Each wall is flat, endless, passes through zero and stands at right angles to its row. A trip goes straight from one point to another. Which walls does it cross, in order?

Walls:
(1): [  9  10 -50]
(2): [ 52 -47 -13]
(3): [-10 -23  35]
(4): [45 16 52]
(5): [ 46 -44 -11]
Trips:
[-15  12  54] to [ 4 59 -9] => 3, 1
[-84  36   7] to [ 48  50 -67] => 3, 1, 2, 5

Walls:
(1): [ 11 -24  10  24  34   1  -3   2  26  -1 -36]
(2): [-13 -44   3 -30 -24  -1   1  -8  23 -19 -25]
(3): [-11   9  38 -30 -27  37  40  30  38  49 -60]
(4): [-15  17 -10 -22  14  36 -26  30 -26   0  43]
(5): [ 10   5  95  11  16  60  82  21  29   4 -29]
Trips:
[-14  36  35  61 -20  15  15  41  -5 -69 -42] to [-32  25 -28 -60 -61 -10 -20 -20   8  -8 -36] => 2, 1, 5
[-17   2 -32  39 -56 -17   4  35  -5  57  -2] to [ 35   3  17  38 -14   1  22  12  32  16  16] => 5, 1
[ -9  -7 -22 -43  14 -40   2  14 -45   0  -9] to [-34  -7 -49  31 -12 -21   1 -25 -50 -15  39] => 2
[ -4   5  30 -11 -19  -2  42   6  16 -16  25] to [  5 -48  66  79  -7   0 -32 -42   0 -26 -23] => 1, 3
[  5   2  58  57   9  23 -47  37  15  20  -6] to [-44  -5  50   7 -40  -1  27  34 -25  29 -42] => 4, 2, 1
[ 83  25  51   9  -5   7 -43 -29  19  26  22] to [ 10  26   8   4  64  23 -10  29 -29   0  53] => 4, 1
[-19  18  -6 -73 -29 -26   2  55  14 -23   5] to [ 49 -51 -21 -37 -32  30 -13   1 -29   6  24] => 3
[ -5  21  14 -11  -7  24  10  10  -6  -8 -39] to [-49  -2  45  19 -62 -22  55  34  38 -31 -41] => none
